Every row gives one point. Each copy is the shape, with its points in the same order, turned, moved and blurred by noise. Is it also mirrored, or only turned?
In the rows, 128 means zero.

Shape (7 x 3):
[[109  82  90]
 [ 72  98 104]
 [168 142 158]
 [ 63 155 114]
 [ 87 133 171]
 [136  77  80]
 [167 154 148]]
Copy 1, 7 rows:
[[ 86 150 129]
 [ 75 103 142]
 [191 117 138]
 [ 97  50 132]
 [139  80 180]
 [101 174 121]
 [193 123 132]]
Copy 1 is: mirrored
Copy 2:
[[150 170 130]
 [181 142 142]
 [ 72  99 139]
 [183  88 120]
 [145  83 173]
 [129 185 121]
 [ 74  95 127]]
Copy 2 is: only turned
Copy 3 (7 x 3):
[[104 114 172]
 [127 148 176]
 [105 114  70]
 [177 154 146]
 [129 179 103]
 [ 87  85 174]
 [126 110  72]]
Copy 3 is: mirrored

Shape:
[[125 129 128  76]
 [162 128 157  91]
 [171 109 128  88]
 [132  92 166 127]
 [139 148 124 103]
 [127 116 156  80]
 [104 138 167 221]
 [106 111 203 173]
 [ 68  82 128 186]]
Copy 1, 9 rows:
[[ 97 143 183 107]
 [121 163 191 143]
 [ 93 148 189 159]
 [122 168 133 149]
 [121 120 186 123]
 [106 171 171 111]
 [206 115  86 152]
 [179 172  99 141]
 [131 115  58 123]]
Copy 1 is: only turned
Copy 2:
[[110  97 113 112]
 [123 130  86 118]
 [137 114  79 142]
 [175 134 112  95]
 [108 126 121 128]
 [121 116  98  95]
 [175 212 187 109]
 [174 185 141  69]
 [203 129 200 108]]
Copy 2 is: only turned
Copy 3 (9 x 4):
[[118 107 107  82]
 [ 79 127 134  86]
 [ 67 105 112 102]
 [ 87 170 110 123]
 [111 106 135 103]
 [104 138 112  79]
 [137 189 166 196]
 [116 213 142 144]
 [155 176  83 187]]
Copy 3 is: only turned

Shape:
[[ 95 200 113 139 116 103 115 104]
 [123 206 150 143 104  94 131 116]
 [139 172 123 148 135 102 139  76]
 [179 102 143  24  85 154 101 144]
 [ 74 153 128 162  95  90 112 108]
 [144 105  65 131 147 109 142 133]
 [152 186 139 190 109  99  82 112]
 [143  80 192  61  94 164 143 113]
 [112  96  82 128 141 152 146 131]
 [127  88  98 118 165 101 173 154]
 [ 84 183 160 124 146 133 122 131]
 [125 175 150 159 135  69  79 120]
 [127 201 171 159 122 134  71  99]
 [137  69 160  14 129 150 106  89]]
Copy 1:
[[134  85 135 150 118  77 108 111]
 [170  84 110 169 127  81 129 128]
 [111  79 111 143 129 114 145 143]
 [181 223 138 128 103 130 217 106]
 [123 117 124 180 129 110  83  96]
 [105 157 106  76 140 131 116 137]
 [174  54 109 145 128 148 117 106]
 [140 216 114 189  79 144 195 146]
 [ 90 177 112  97  94 131 107 136]
 [108 187 105  99 150 130 107 178]
 [152 117 152 164  85  90 103 155]
 [171  83 151 161 155 135 106 125]
 [177  63 143 174  83 132 130 114]
 [113 226 177 159 101 145 215 136]]
Copy 1 is: mirrored
Copy 2, 14 rows:
[[151 148  74 126 147 120 154  82]
 [131 153  80  80 146 126 156  96]
 [160 137 120  96 113 122 165  72]
 [ 36  23 134 124 104 138 134 124]
 [147 143  97 120 172  95 114  64]
 [185  66 155 131 128 124 127 112]
 [148 152 103  81 157 179 129  59]
 [ 31  79 181 107 107  88 133 106]
 [155  84 175 160 141 107 138 114]
 [176  79 170 119 114  89 107 148]
 [113 175 110 137 133 112 140 126]
 [146 158  85  93 127 153  96  79]
 [101 184  98 111 135 170 142  64]
 [ 41  53 158 154  52  92 117  97]]
Copy 2 is: mirrored

Shape (15 x 11):
[[110  89 131  90  66  72 114 105 112 180 117]
 [ 63 174 118 144 119 134 134  67 128 186 162]
 [ 97  78 113  97 125 124 149  68 184 196  83]
 [145 140 172 112 139 112 158 180 102 116  86]
 [ 80  64 126 111 150 150 140 100  93 117 200]
 [102 143 149  54 131 132 150 107  81 185 100]
 [180 172 154  74  87 142  93 100  94  93  89]
 [173 148  76 152 152  98 106 155 186 123 125]
 [174 120 144  88 144 140 143 175 156 135 202]
 [ 98 160 155 117 127 128 114 112 160 163 113]
 [117 114  90 174 112 162 106 121 164 171 190]
 [ 84 165 193  69 151  69  85 152  80 188  86]
 [ 96 113  92  77  76 149  93 162 131 123 156]
 [163 162  98 174 146  97 144  89 118 141  99]
 [111 144  94  98  85 142 147  69 174  85 123]]
Copy 1, 15 rows:
[[ 86  94 126 129 222 168 148  82 138 150 164]
 [134 143 167 144 127 145 166  77  79 185 117]
 [153 129 100 177 225 140 110 125 108 187 135]
 [130 101 119  93 132 109 127 140 154  78 195]
 [108 157 237 150 185 119 160 147 156 157 156]
 [108  85 124 177 153 114 173 107 113 140 199]
 [ 80  39 112 119 141 107 183 149 142  88 105]
 [141 175 102 113 157 118 113  90 177  76  74]
 [144 182 144 121 178 123 208 146 171  66 143]
 [128 132 113 114 157 112 153 109  86 141 133]
 [117 205 171 138 162 180 150 117 113 127  82]
 [ 84  93 114 112 166  73 153  50  82 106 221]
 [ 42 165 127 123 166 142 180 136 167 142 133]
 [161  97 141 137 124 142  99  79 146 104  93]
 [124 112 118 120 152 125 162 155 169 191  71]]
Copy 1 is: only turned
Copy 2, 15 rows:
[[119 129 106 175  83 107 184 206 133 133 160]
 [109 115 100 157 127  99 157 105  51  99 114]
 [ 87  55 122 192 120 152 182 192 113 122  80]
 [142 122 154 122 169 176 124 140 167 115 189]
 [193 160  82 134 129 147 173 154 107  96  67]
 [110  98  62 153 159 179 141 177 103 121 175]
 [135 100 104  90  75 187 119 120 119 184 200]
 [120  86 174 155  72 140  89 106 176  76 105]
 [169 119 137  79 113 154  76 187 125  55 118]
 [129  76 118 157 138 104 124 145 109 131 131]
 [102 139 142 131  92  87 126 137  98  91  55]
 [137  86  56 176 177 106 120 157 156 132 231]
 [151 163 127 149  95 130  80 184 109 153 115]
 [ 92 100 145 151  94 156 160  75 147  80 143]
 [148  94 160 158  73 181 143 130  71 168 103]]
Copy 2 is: mirrored
Copy 3, 15 rows:
[[119 116 160 126 142 130 102 161  36 133  95]
 [197 148 134 117 120 121 120 182  89 144 204]
 [194  71 164 143  96  84  79 139  87 117 113]
 [ 92 140  86 135 103 137 153 129 154 161  82]
 [ 85  96 187 136  93 124 110 190 123 177 199]
 [151 120 122 108 105 143 112 219 119 137  92]
 [ 86 127  90  82 147 176 121 145 141  60 120]
 [142 149 177 148 163 112 167  60 156 112 139]
 [ 87 118 180 154  85 127 219 146 144 117 143]
 [180 119 111 139 111 149 137 135 106 125 143]
 [156 104 194 104 127 103 173 116  95 147 210]
 [164 161 112 142 115 226 129 178  98 172  61]
 [100  68 154 131 187 135 171 168 102 143 149]
 [148 186 142  99 125  95 105  97 141 123 144]
 [127  94 106 151 160  81 105 145 126  75 181]]
Copy 3 is: only turned
Copy 4:
[[169  83 102 118 147  89 120 191 135 193 126]
 [ 68 155 134 136 191 109 177 149 103 185 116]
 [ 85 111 178 100 144 101  88 191 173 186 140]
 [164  64 122 134 156 146 139  93 148  82 125]
 [150 164 147 152 144  32 168 168 119  93 150]
 [160  73 178 184 168 125 155 132 147 179 124]
 [204  96 160 158 135 163  98 104  62 160  90]
 [133 176  78 101 119 180  99 106 160 130 148]
 [163 171 112 171 124 141 144 156 169  70  86]
 [ 84 106 130 156 145 129 125 136 123 149 105]
 [ 92 207 107 104 109 116 166 173 114 131 122]
 [135  23  77 214 148 106 140 105 155 183 123]
 [150 133 104 173 110 140 133 204  98 119 157]
 [139 141 131  71 175 138 145  76 134 163 135]
 [126 162 165 117 181 146  73 166  71 130 141]]
Copy 4 is: only turned

Shape (17 x 12):
[[163 147 141 157 173 161 158 128  58  81 164 160]
 [105 148 185  96 158  81 126 137 120 176 173 107]
 [112 151 173 131  82 132 159 148 131  96 183 109]
 [119 145 108 168 163  79 159 175 138 152  81  94]
 [186 123 116 115  89  93 155  87  82  78 136 175]
 [ 77 119 136 100  74 160 172 106 169  67 163 161]
 [109 149 125 188 172 146 126 125  81 115 180 201]
 [186 136  62 150 170 131 153 174 167 153  96  93]
 [ 86 145 111 137 136  82 140 108 170  69 103 173]
 [ 81  77 193 115  93  88  68 109 137  71 112 127]
 [104  68 144 155 105 181 158 134 129 141 161 156]
 [165 110 169 150  77 133  79 153 178 160 150 132]
 [154 176 108  77 118 178 144 115 147 166  82 135]
 [130 121  67 154  96 164 103 158  95 109  88 157]
 [107 108 176 123 113 145  62 140 115  59 163 147]
 [162  99 116  99 125 106 125 190 149 151 112 145]
 [ 74 111  90 109 162  74  72  83  67 133 127 101]]
Copy 1, 17 rows:
[[ 45 157 148 129  99 142  95  86 130 160 159 102]
 [114  98 125  63 169 140 146 187 132 124 129  95]
 [111 127 155 129 147  55  99 177 124 130 139 134]
 [152 113  77  83 159 158  64 102  95 127  98 152]
 [ 98 192 152 170 153 114 156  78  91 100 168 132]
 [123 204 129 174 103  65 133 198 123 128 126 150]
 [ 62 144 143 112  56 151 107 124  66 159 153 109]
 [159  93  73 167 152 181  68  87 132 131  79 152]
 [157 222 128 126 124 144 105 158  61 127 103 143]
 [148 188 202  80 123 118 157 169 119  65 104 177]
 [104 119  97 135  52  76 148 146 130 112 115 152]
 [127  65 162 156 126 110 130 160 104  62  79 152]
 [155 141  67 178 131 160 100 151 156  68 140  88]
 [141 138 112 159  78 165  86 107 108  82 170 185]
 [ 87 159 212 124  86 131 130 183 128  91 136 163]
 [114 105  89 146 167 169 131 134 120  88 100 176]
 [188 149 158  60 119 192 165 126 116 146 182 154]]
Copy 1 is: only turned
Copy 2, 17 rows:
[[181 156 140 120 119 127  74 112 185  72 186 165]
 [110 138 135 176  91  99 155  63 181 139 161 113]
 [148 216  94 117 102 113 167 103 161  99 143 117]
 [ 86 129 172 104 127  87 135  90 110 133 128 202]
 [161 157 147 116  75 142  74 178 146  84 107 105]
 [192 212  90 113 180 105 124 141 131 124 122  77]
 [154 161 150 151 156 133  65 117 132  88 233 139]
 [114 103 163 116 173 143 151 115 132  80  97 216]
 [128 146 106 125 158  72  96 165  83 135 128 125]
 [125 113  88  61 105  78 153 144 142 159 171  54]
 [195 173 161 104 162 162 165 100 140 115 179  97]
 [122 110 109 109 120 155 213 110 119  62 148  95]
 [132 111 132 128 163 156 105  65 142  67  59 108]
 [100 142 162  56 179 161 106 139 135  65 138 118]
 [142 135  78  81 133 103 139 138 187  91 207  77]
 [115 113 177 108 149  98 178 114 149  70 121 124]
 [ 68 109 153 114 134 130  87 142 197 197 167 116]]
Copy 2 is: mirrored
Copy 3, 17 rows:
[[111 138  77 145  39 165 116 130 153 101 170  72]
 [134 135 163 210 107  89 158 126 159  59 154 150]
 [131 154 135 194 114 161 118  94 170  94  97 113]
 [ 96 107 185 132  99  69 111  94 167 160 173 140]
 [126  79  49 139 112 170 130  76 116  91 143 124]
 [117 119 102 157 122 182  79 144 174  92  51 169]
 [119 137  85 168  64 172 113 173 193 119 207 122]
 [144 109 180  73  97  76  63  93 140 131 174 105]
 [132  70 108 152  84 132 104 124 169 158 113 200]
 [144  78 133 212 135 155 171 162 103 150  77 158]
 [ 85 124 144 151 146 180  96 181 168  92 126  98]
 [188 103 164 186 190 134 104 146 142 110 146  88]
 [138 132  92 108 138  43  76 127 156  90 112 112]
 [112 143  91 112 139 139  82 141 112 173 158 123]
 [168 135 107 210 102 184 134 177 106 135 111 127]
 [125  92 159 160 136  98  64 117  93 105 163 124]
 [120 136 120 126  97 104 203 161 102 116 175 208]]
Copy 3 is: mirrored

Shape:
[[125  98 119 125 165 127 237 170 178 117 152 102]
 [100 131 129 153  58 107 104 161 136  66  56 131]
 [168 158 177 112 176 140 130 131 103  96 130 141]
 [146 120 153 138  43 150 143 105  99 128  53 193]
 [152 105  96 184  71 156  97 152 150 107 101 189]
 [122 157 158 177  69 158 103  95 147 117  64 158]
 [105  96 103  95 115 141 128 151 130  68  79 130]
 [148 106  79 136  67 106 126  74 156  81  67 125]
 [ 96  81 147  94 180 146 187 142 127 117 173 136]
 [153 202 147 100 183 115 143 123 125 184  91 122]
 [148 177 135 103 189 131 129  93 132 122 154 163]
 [169 158 111 122 171 107 124 132  61 122 139 114]
 [ 98 169  84 150  53 152 117 112 123 101 111 132]
 [136  82 193  59 150 128 155 184 165 142 197  67]
 [154 149 121  45 147 145 136 158 152 108  77 114]
 [112  91  86 108  90 142 112 132 119 130  65 175]
 [121  73 168 119 198 171 150 142 137 149 133  86]
 [ 94  81 165 141 167  89 163 137 166 149 167 157]]
Copy 1, 18 rows:
[[112 158 170 102 193 148 135 115 162  58 161 124]
 [106 135  18 153 124 113 198 151 146 134 126 174]
 [120  86 116 122  74 186 116 109 113 101 130 136]
 [188 136  61 163 111 109 155 104  93 161 152 216]
 [144 119  40 148 175 110 166 114  78 171 123 128]
 [133 135  66 195  96 112 164 149  88 174 154 161]
 [155 136  57 135 130 138 165 125 189 111 108 134]
 [181 145  25 158 123  80 164 157 123  90 167 123]
 [124 162 153 111 143 158  78  89 172  88 107 128]
 [127  79 181 131  50 107 163 113 106  86 129 141]
 [141 120 144 108  60 149 111 124  88  99 111  97]
 [130  71 106 131  91 141 121 108  97  39  86 137]
 [154 146  68 174 134 111 165 192  97 123  87 159]
 [ 81  84 163  78 154 126  48 134 211 101 142 143]
 [169  78 122 100  93 139 173 138 188 107 131 125]
 [184 134  64 149 130  86 169  93 144 140  94 149]
 [101 103 161 168 134 142  87  79 186 100 139 113]
 [ 74 177 138 102 136  99  89  78 133 110 134 122]]
Copy 1 is: mirrored
Copy 2 (18 x 12):
[[125 108 166  56 105  98 115  73 101 121  70  68]
 [ 15 142 125 169 133  94 180  76 131 123 131 154]
 [166 109  89 154 155 113 146 132 118  94 100 130]
 [ 22  97  98 135 166 149 121 123 146  77 192 148]
 [ 29 154 159 136 163  89 113 144 168 127 140 165]
 [ 47 104 134 152 177 117 189 130 167 108 183 141]
 [ 70 146 123 168  83 109 123  85 118 131 134 119]
 [ 41 137 124 110 104  76 155 117 100 143 200 153]
 [145 131 120 108 116 149  98 106 109 148  77  59]
 [197 116 102 107 174 109 161  62 145  80 161 133]
 [187 138  96 128 184  89 130 130 119 121 143  97]
 [175 150 109 137 168 122 126  97  75 111 120 177]
 [ 52 177 165 157 171 109 164 106 103 110 180 122]
 [159 176  99  66  74 164 164 105 137  97  35  81]
 [147 147 107 147  79  85 136  75 138  66 144 114]
 [ 57 159 119 149 123 129  95  89 151 132 182 141]
 [172 111 146 106  91 174 140 109 157 144  87 107]
 [117 123  99  66 162 136 128  97 150 180  73  76]]
Copy 2 is: mirrored

Shape, 15 rows:
[[121 137 155 152  97 123 117 145 117 113  75 163]
 [219 128 100 154 100 206 136 105 117 127 171 143]
 [ 97 125 127 129 124 161  96 136 120 120 124 124]
 [ 95 106 148 134 101 121 111  96 121 135  69 143]
 [220 124 159 120  99 117 116 120 112 115 157 133]
 [104 120 126 147 103 119 116 117 121 129 167 141]
 [118 170 142 137 185 122 155 119 114 131 154 138]
 [ 96 107  93 143 103 173 169 143 111 126 148 115]
 [115 125 149  97 120 161 115 114 140 127 171 167]
 [106 137 135 156 101 163 151 134 117 118 150 141]
 [106 110 148 150 180 152 131 105 175 114 165 122]
 [129 117 158 132 137 119 104 113 207 181 133 115]
 [131 136 104  98 101 126 118 102 171 110 168 135]
 [ 92 150 164 140 139 126 110  99 148 127 139 113]
 [ 92 137 157 115  92 135 138 101 125 115  70 109]]
Copy 1:
[[110  90 147 110 169 130 149 116  91 126 138 136]
 [154 142 119 226  86 145 152  96  84 194 115 113]
 [121 160 144 140 170 136 121 131 129 127 123 121]
 [114 115 166 113 173  87 128 146 109 147 150 152]
 [187 140 149 159  92 120 199  99  85 132 115 140]
 [141 152 137 151 159 116 136  86 150 142 128 157]
 [161 125  95 152 114 138  99 119 153  99 116 167]
 [127 147 121 129 142 139 105  96 161 182 122  97]
 [140 174 171 154 127 129  97  79 106 125 140 145]
 [120 120 147 149 134 152 115  86 148 152 131 127]
 [103 189 121 141 108 148 106 133 149 136 125 194]
 [124 189 125 138 129 113 151 147 137 128 204 184]
 [115 180 137 167 113  82 146  83 137 119 136 130]
 [117 145 155 144 138 133 132 140 163 106 135 176]
 [111 105 176 103 137 103 133 156 142 130 140 114]]
Copy 1 is: mirrored
Copy 2 (15 x 12):
[[123 157 127  82 135  77 126  99 147 122 143 145]
 [162  73 158 138  98  96 118 207  90  94 175 134]
 [126 144 117 135 115 125 118 112 127 159 144 116]
 [115 147  83 112 142  84 106 115 171 150 127 155]
 [107  94 155 141 138  48 172 168 108  99 129 129]
 [107 122 117 139 147 138 127 121 104 127 126 155]
 [116 126 124  82 155 157 154 154 122 126 105  84]
 [159 105 163 131 123 160  95 125 129 155 122 152]
 [137  92  98 135 157 108 125 118  84 143 138 104]
 [154 127 147 115 150 138 117 127 113 132 143 143]
 [143 100  88 149 148 164 149 124 150 110 134  82]
 [158 119  50 150 117 112 182 118 138 112  92 126]
 [119  66 100 135 129 125 167 119 106 151 145 150]
 [127 148  87 130 161 137 165 131 140 145 130 116]
 [139 144 110 105 155  91 135 120 178 186 134 154]]
Copy 2 is: mirrored
Copy 3:
[[132 128 146 137  85 143 135 100 153 109 121 172]
 [249 172 113 154 163 124 110 169 170 157 161 142]
 [132 129  89 126 124 129 136 119 152 137 103 158]
 [115 123 135 122 141 121 142  89 162  75 113 152]
 [216 120 138 141 123 121 175 150 120 127 188 171]
 [150 105 119 146 141 106 141 100 126 146 129 130]
 [113 127 105 153 112 119 107 166  89 121 159 125]
 [177 145  87 134 168 158  94  98 122 144 100 127]
 [149 101  81 135 123 142 155 128 169 147 179 110]
 [173 122 105 133 127 127  91 109 134 127 116 126]
 [140 154  61 156 119  91 138 134 125 120 138  86]
 [141 148 134 118 117  97 208 141 129 107 105  73]
 [162 105 101 187 146 138 182 134 142 129 126 112]
 [127  94 100 131 115  87 148 139 124 101 108 117]
 [136 106 115 124 135 153 138 107 149  44 103 148]]
Copy 3 is: mirrored
Copy 4 (15 x 12):
[[140  89 119 174 112 114 159 141 129 108 106 143]
 [121 165 130 120 181  59 154  90 120  76 126  46]
 [ 95 119 140 147 156 145 136 141 110 133 117 119]
 [137  62 141 174 137 142 146 119 148 127 142 141]
 [107 126  67 118 137  65 149  86 158 110 134  91]
 [127 108 132 116 146 110 138 159 135 148 138 102]
 [133 189 120 133 115 135 148 137 121 149 179 128]
 [131 136 174 104 147 146 123 158 135  92 108  90]
 [107 125 109 123 187 107 137 166 121 113 165 126]
 [125 143 155 138 146 109 138 170 136 116 114 109]
 [148 169 116 150 190 149 107 144 125 165 155 109]
 [161 109 113 135 173 108  72  94 105 162 156 148]
 [134 120 106  77 197 115 148 130 127 137 133 131]
 [122 131 133 154 160 123 129 135 140 175 147 147]
 [119  99 156 161 141 146 154 119 170 116 120 174]]
Copy 4 is: mirrored

Shape (15 x 12):
[[118 116 175  94 168 132 162  98 152  70  67 177]
 [165 191 189 149 121 144 143 113  58 109 174  99]
 [198 154  84  72 200 138 170 119 149  95 109  98]
 [117 157 159  77 173  78 166  88  78 128 139 124]
 [100 136 124 122 142  99 115  79 135 139 181 171]
 [ 93 137 133  74 161 161  85 178 159  86 104 164]
 [154 148  86  96 194 178  81 123  80 121  74  87]
 [181 105 103 120 104 105 148 134  63 105 166  90]
 [127 167 108  82 100 107 116 138  96 153  77 151]
 [169 184 163  87 105  91 124 158  73 173 169 165]
 [148  94 118 175 192 159  86 160  98 160 110  87]
 [114 118 153  89 162 175 151 126 155 128  91 124]
 [139  87 188 150 124 138  71 120 106 150 123  76]
 [186 121 182  80 187  90 103 145 154 117 150 163]
 [105 140  93 173 124  78 101 142 146 149 168  98]]
Copy 1:
[[146  62 134 150 159 186  65  79 141 124 123  98]
 [ 36 120 112 148 157 124 127 174  83  71 117 111]
 [163  76 135  84 160 133  98 160 137 110  49  40]
 [128 137 140 178 134 113  46 164 133  94 125  92]
 [150 151 133 168 124 119 133 148 178 115 118 154]
 [160  56 116 155 168 119 114 108 111 194  74 141]
 [108 130 157 119 150  92 119  94  84 151  23  57]
 [101 131 125  70 103  99 103 170  94  69  82 138]
 [150 126 174 164 114 159 106 159  66 157  73 131]
 [113 149 115 192 146 148  99 215  75  99  68 166]
 [121 169 137  81 203  93 143  79  71 125  74 123]
 [175  71 133 151 171 126 117  94  90 109 109  91]
 [109 177  81 132 143 118 138  78  54 111 123 128]
 [155 128  45 153 179 163  84 145 133 121  63 127]
 [145 172 131  95 141 104 166 174 117 152 145 157]]
Copy 1 is: mirrored
Copy 2, 15 rows:
[[150 145 127 109 203 191  48 110  90 135 112 142]
 [115 145  58 145 195 107 195 111 131 126  81  94]
 [141 166 144 111 161 145 124  36 171 176 125 188]
 [116 142  86 128 150 145 103  58 132  70 121 109]
 [102  61 111 149 146 138 108 122 120  83 111 163]
 [170 159  93 121 144 185  91 171 114 128 114 225]
 [139 152  51  81 111 140 113 105 178 206 130 169]
 [ 98 150 130 114 109  76 176  90 101 144  98 123]
 [130 142 113  79 120 163 140 152 137 107 176 132]
 [131 145  90 144 153  92 182 136 125  60 176 131]
 [194 110  78 122  97  80 107 135 161 193  91 137]
 [153 160 124 153 153 177  73 135 149 159 109 145]
 [166 108  65 173 101 126 131 146  93 181 104  92]
 [188 130  99 170 175 115 110  84  82 113 157 187]
 [160  56 131 127  87 130 171 130 136 108  77 149]]
Copy 2 is: mirrored

Shape:
[[ 57 161 183 143 151 133 151 143 190  71 117 170]
 [144  71 143 156 102 107 186  66  65  94 157 152]
 [144 131 114  88  81 124 185  65 133 104 153 151]
 [136 183 160 145  87 118 104 131 100 136 164  77]
 [113 162 145 158 154 104 157 123 203 128 138 143]
 [141  99 173  62 155  91 183 118 100 115 139 173]
 [ 71 103 187 214 161 144 146 121 159 167  81 133]
 [112  88 128 135 113 143 137 140 115 152 128  69]
 [ 35 115 151 189 142 156 126 197 167 170 106 185]
 [174 123 120  97  96  66 181  82  82 139 133 157]
 [143  94 129 172 158 120  79 180 135 140 120  79]
 [100 135 146 111 132 116 190  78 122 124  98 132]
 [121 180 170 167 152 197 149 134 173 131  94 164]
 [154 144  82 117 155 116 103  92  63 135 191  78]
 [156 157  79 116  98  89 116 109  59  89 121  97]
 [140 140 131 119 155  98 242 139 106 110 147 134]
 [171 166 124  84 108 121 188 118 138  79 145 150]]
Copy 1, 17 rows:
[[178  73 135  55 187 116 110 130 158 175  97 154]
 [184 170 100 147  37  99 125 112 159 106 105 144]
 [150 131  43 131  96 143 102 140 122 118 132 125]
 [148 126 156 111 103 209 148 120  75  92 109 184]
 [144  83 121 136 185 122 131 142 134 143 104 180]
 [123 129  57 105  71 123 138 107 175 176 129 184]
 [179 126 222 117 151  75 148 160 138 157 151 191]
 [125 167 179 146 114 161 115  94 116 130 158 151]
 [130 140 201  51 208  72 150 120 142 139 144 161]
 [113 130  54 143  49 121 123 138 128  96 144 185]
 [ 76 125 225 146 119 149 142 102 122 138 107 163]
 [165 113 104 120 104 133  88 152 155 142 165 174]
 [161  64 155  88 167 119 178 170 131 154 150 117]
 [ 98 156 134 160  79 236 146 134 165  74 109 165]
 [ 96 111 122 122  46 190  82 122 128  56 121 151]
 [151  91  76 140 110 134 137  74 181 112 166 177]
 [131  76  47 121 105 152 123 111 128 124 131 133]]
Copy 1 is: mirrored
Copy 2, 17 rows:
[[ 49 182 102  62 129 132 130 120 102 177  82 107]
 [145 126 116 129  71 130 108 176 205 140 175  93]
 [149 136  85 141 100 115  63 171 107 161 170  93]
 [ 92 188 140 220 125 110 106 124 129 100 136 133]
 [ 65 146 120  98 139 137 120 148  72 107 113  78]
 [139 123  78 111 163 154 109 105 158 161 194  93]
 [ 83 135 162  94  91 112 221 115 106 121  93  87]
 [149 150 170 140 110  81 127 102 121  97 145 133]
 [ 92 156 111  70  74 140 184  57  91  93  53 119]
 [148  90 104 177 104 162  76 139 145 141 189  77]
 [106 130 188 125 153 121 149 110 126  54 118 170]
 [130 125 129 129 119 112 113 128 119 183 134  63]
 [115 184 113 118 133 154 185 149  65 149  68 108]
 [156 127 126 201 168  85  73 154 172  69 125 118]
 [140 113 158 202 133 134  40 138 159 132 121 137]
 [148 168 135 109 143 169  79 128 143 132 159  39]
 [140 171 100 135 147 164  54 159 102 159 157 105]]
Copy 2 is: mirrored
